Every row gives one point. To make a cloud, some directions were put in groups of two or more. Within a group, all points are equally far from the middle, so they leave a hole (a ring in 2 directions, a hollow ball in 3). The other directions are filled evenly. Then the cloud was stretched, turned, moved and blurred a little. Count the holes, and give their numbers of directions, smallest first.

Cloud:
[[-0.084, -0.107],
[-0.090, -0.312],
[0.193, -0.217],
[0.062, 0.136],
[0.165, 0.059],
[0.089, 0.237],
[-0.067, 0.022],
[-0.129, 0.143],
[-0.253, 0.126],
[0.032, -0.068],
[0.173, 0.105],
[-0.191, 0.058],
[-0.133, 0.005]]
Holes: 0

Cloud (21 x 3):
[[-0.097, -0.071, 0.097],
[-0.027, -0.230, -0.252],
[0.222, -0.034, -0.164],
[-0.060, 0.214, 0.120],
[0.021, 0.193, -0.163],
[0.179, 0.180, -0.199],
[-0.159, -0.068, -0.092],
[-0.052, -0.156, -0.223],
[0.180, 0.034, 0.037],
[-0.061, 0.023, -0.164],
[-0.140, -0.184, -0.172],
[-0.006, 0.242, 0.145],
[0.041, -0.002, 0.108],
[0.237, 0.186, -0.178],
[-0.097, -0.217, -0.217],
[-0.185, -0.102, -0.051],
[-0.179, -0.081, -0.040],
[-0.067, -0.163, -0.219],
[0.035, 0.191, -0.172],
[-0.130, 0.056, 0.068],
[-0.174, -0.114, 0.037]]
Holes: 1 (2)

Cloud (31 x 4):
[[0.142, -0.023, 0.096, -0.202],
[-0.106, -0.096, 0.217, -0.144],
[-0.159, -0.012, 0.196, 0.189],
[0.187, 0.001, -0.048, 0.254],
[0.080, 0.202, -0.044, -0.076],
[-0.188, -0.142, 0.177, 0.155],
[-0.195, 0.038, -0.007, 0.206],
[-0.043, -0.145, -0.235, 0.096],
[0.133, 0.129, -0.127, 0.149],
[0.023, -0.083, 0.289, -0.051],
[0.236, 0.074, 0.111, 0.151],
[0.157, 0.152, -0.091, -0.064],
[-0.021, -0.241, 0.190, -0.015],
[-0.163, -0.044, 0.232, -0.095],
[0.080, 0.161, 0.097, -0.160],
[-0.092, 0.189, -0.066, 0.035],
[-0.069, -0.274, -0.038, 0.184],
[0.063, 0.166, 0.208, -0.044],
[-0.122, -0.233, -0.146, 0.108],
[0.065, -0.020, 0.233, -0.155],
[-0.228, -0.047, 0.185, 0.110],
[0.046, -0.233, 0.198, 0.040],
[-0.243, -0.170, 0.133, 0.046],
[0.021, 0.075, 0.165, 0.245],
[0.162, 0.087, 0.192, -0.103],
[-0.084, -0.160, -0.209, -0.027],
[0.000, -0.075, 0.226, -0.164],
[-0.225, 0.054, -0.102, 0.048],
[0.160, -0.196, 0.121, -0.056],
[0.242, -0.095, 0.025, -0.091],
[0.193, -0.081, -0.102, -0.113]]
Holes: 1 (4)

Cloud (79 x 8):
[[-0.151, -0.127, -0.053, -0.017, -0.101, 0.120, -0.246, -0.036],
[-0.241, 0.053, -0.013, 0.025, 0.051, -0.153, -0.200, 0.083],
[-0.119, 0.053, -0.039, 0.108, -0.030, 0.051, 0.170, 0.238],
[0.145, 0.150, -0.038, 0.121, 0.016, 0.141, -0.022, -0.104],
[0.069, -0.144, 0.067, 0.143, -0.092, -0.131, -0.061, 0.318],
[0.139, -0.066, -0.053, 0.192, 0.336, 0.098, -0.173, 0.098],
[-0.148, -0.094, 0.067, -0.052, 0.056, 0.031, -0.019, -0.178],
[-0.073, 0.062, -0.059, 0.028, -0.149, 0.080, -0.219, -0.056],
[0.106, -0.143, 0.064, 0.342, -0.003, 0.231, -0.032, -0.081],
[-0.091, 0.212, 0.108, 0.006, 0.039, -0.082, -0.271, 0.061],
[-0.034, 0.164, 0.046, 0.116, -0.182, -0.077, 0.201, 0.102],
[-0.096, -0.112, 0.198, 0.351, -0.026, -0.029, -0.239, 0.073],
[-0.219, -0.037, -0.098, -0.145, -0.145, -0.015, 0.179, 0.107],
[-0.084, -0.036, 0.167, 0.040, -0.071, 0.071, -0.132, 0.353],
[0.133, -0.088, 0.047, 0.390, 0.118, -0.057, -0.016, -0.087],
[0.105, -0.115, 0.218, 0.210, -0.204, -0.104, -0.299, 0.056],
[0.167, -0.034, 0.066, 0.274, -0.248, 0.097, -0.027, 0.165],
[-0.178, -0.294, -0.076, -0.001, -0.107, -0.014, -0.060, 0.181],
[0.187, -0.171, -0.129, -0.069, -0.129, -0.135, 0.004, 0.117],
[0.099, 0.059, -0.098, 0.027, 0.215, 0.155, 0.082, 0.200],
[0.225, 0.239, 0.096, 0.107, -0.090, -0.106, 0.022, 0.204],
[-0.020, -0.251, 0.122, 0.085, 0.189, -0.103, -0.130, 0.133],
[-0.107, -0.086, 0.324, 0.252, -0.240, 0.032, -0.108, 0.001],
[-0.094, -0.241, -0.029, 0.072, -0.071, 0.135, -0.083, -0.177],
[-0.098, -0.050, 0.193, -0.103, -0.053, 0.076, -0.337, 0.220],
[-0.166, 0.100, 0.160, -0.078, -0.005, -0.094, -0.170, -0.048],
[0.088, -0.112, -0.145, 0.068, -0.073, 0.054, -0.004, -0.217],
[0.044, -0.262, 0.076, 0.315, -0.213, -0.085, 0.149, 0.039],
[0.142, 0.012, 0.322, 0.110, -0.294, -0.061, -0.170, 0.116],
[0.186, 0.156, -0.006, 0.176, -0.059, 0.146, 0.093, -0.040],
[0.160, -0.103, -0.131, 0.001, -0.037, -0.212, 0.235, -0.105],
[0.222, -0.085, 0.145, 0.187, -0.276, -0.037, -0.190, 0.128],
[-0.075, -0.021, 0.313, 0.141, -0.160, 0.145, -0.305, 0.094],
[0.065, -0.073, -0.235, 0.127, 0.292, 0.017, -0.018, 0.153],
[-0.041, 0.090, -0.008, -0.038, 0.261, -0.187, -0.004, 0.154],
[0.144, 0.246, 0.066, 0.069, -0.057, 0.062, -0.081, -0.034],
[0.070, 0.025, 0.296, 0.259, -0.119, 0.093, 0.063, -0.014],
[-0.039, -0.134, 0.099, 0.215, 0.243, 0.204, -0.011, -0.003],
[-0.095, -0.026, 0.303, 0.064, -0.070, 0.159, -0.313, 0.131],
[-0.318, -0.106, 0.092, -0.111, -0.121, 0.030, -0.174, 0.124],
[0.099, -0.044, -0.222, 0.026, 0.149, -0.060, 0.351, 0.004],
[-0.074, -0.064, 0.058, -0.045, -0.072, -0.085, -0.412, 0.073],
[0.226, 0.023, -0.020, 0.253, 0.222, 0.074, -0.065, -0.097],
[0.181, -0.234, -0.025, 0.015, -0.066, 0.082, 0.162, 0.085],
[-0.151, 0.010, 0.038, 0.103, 0.266, 0.055, 0.101, 0.074],
[0.051, 0.018, -0.139, -0.138, 0.297, -0.082, 0.093, 0.055],
[0.071, 0.003, -0.191, 0.152, -0.097, 0.080, 0.012, -0.145],
[0.154, 0.099, 0.001, 0.030, 0.351, 0.035, -0.158, 0.178],
[0.042, -0.108, 0.153, 0.043, 0.247, 0.165, -0.041, 0.127],
[-0.003, -0.082, 0.183, 0.114, -0.383, -0.019, -0.008, 0.192],
[0.063, -0.260, 0.134, 0.366, -0.030, -0.015, 0.006, -0.114],
[-0.124, -0.246, -0.113, -0.019, 0.001, 0.071, -0.230, 0.034],
[-0.084, 0.157, 0.110, 0.101, 0.098, 0.098, -0.026, -0.078],
[0.013, -0.270, -0.117, -0.010, -0.177, 0.056, 0.175, 0.062],
[0.000, 0.221, 0.058, -0.079, 0.213, 0.020, -0.115, 0.221],
[-0.130, -0.205, -0.005, -0.035, 0.047, 0.136, -0.071, -0.133],
[0.063, 0.160, -0.053, -0.161, -0.139, -0.166, -0.015, 0.215],
[0.128, -0.162, -0.072, -0.077, -0.055, -0.259, 0.136, 0.029],
[-0.081, -0.197, 0.083, -0.020, 0.069, 0.219, -0.124, 0.089],
[-0.073, -0.164, 0.087, 0.211, 0.151, -0.090, -0.172, 0.229],
[0.082, 0.099, -0.115, 0.207, -0.187, -0.010, -0.073, 0.012],
[0.087, -0.110, 0.175, -0.041, 0.074, 0.031, -0.238, -0.064],
[0.096, -0.174, -0.063, -0.183, 0.133, -0.123, -0.038, 0.109],
[-0.214, -0.014, 0.040, -0.194, 0.107, -0.086, 0.042, 0.037],
[0.060, -0.026, -0.026, 0.253, -0.079, 0.101, 0.319, 0.046],
[0.208, -0.177, 0.032, 0.357, 0.008, 0.152, -0.006, -0.087],
[0.274, -0.167, 0.022, 0.089, 0.075, 0.055, 0.162, 0.135],
[0.227, -0.014, -0.091, 0.226, 0.041, -0.172, 0.106, 0.168],
[-0.131, -0.271, 0.189, 0.223, -0.099, 0.016, -0.023, -0.146],
[-0.270, -0.163, -0.021, -0.118, -0.178, -0.031, 0.097, 0.134],
[0.054, 0.193, 0.000, -0.035, 0.090, -0.127, -0.069, 0.316],
[0.129, -0.149, 0.058, -0.170, 0.092, -0.106, -0.005, 0.149],
[0.142, -0.013, 0.285, 0.182, -0.280, -0.116, -0.133, 0.155],
[-0.030, 0.016, 0.065, -0.257, 0.032, -0.109, -0.235, 0.204],
[0.219, 0.224, 0.024, 0.023, -0.073, -0.003, -0.039, -0.033],
[-0.096, -0.208, 0.128, 0.106, -0.072, -0.142, -0.318, 0.006],
[0.145, 0.049, 0.194, -0.053, -0.274, -0.049, -0.167, -0.004],
[-0.209, -0.211, 0.241, 0.207, -0.188, -0.007, -0.126, -0.060],
[-0.208, 0.172, 0.072, 0.063, -0.018, 0.037, -0.188, 0.049]]
Holes: 3 (2, 2, 4)
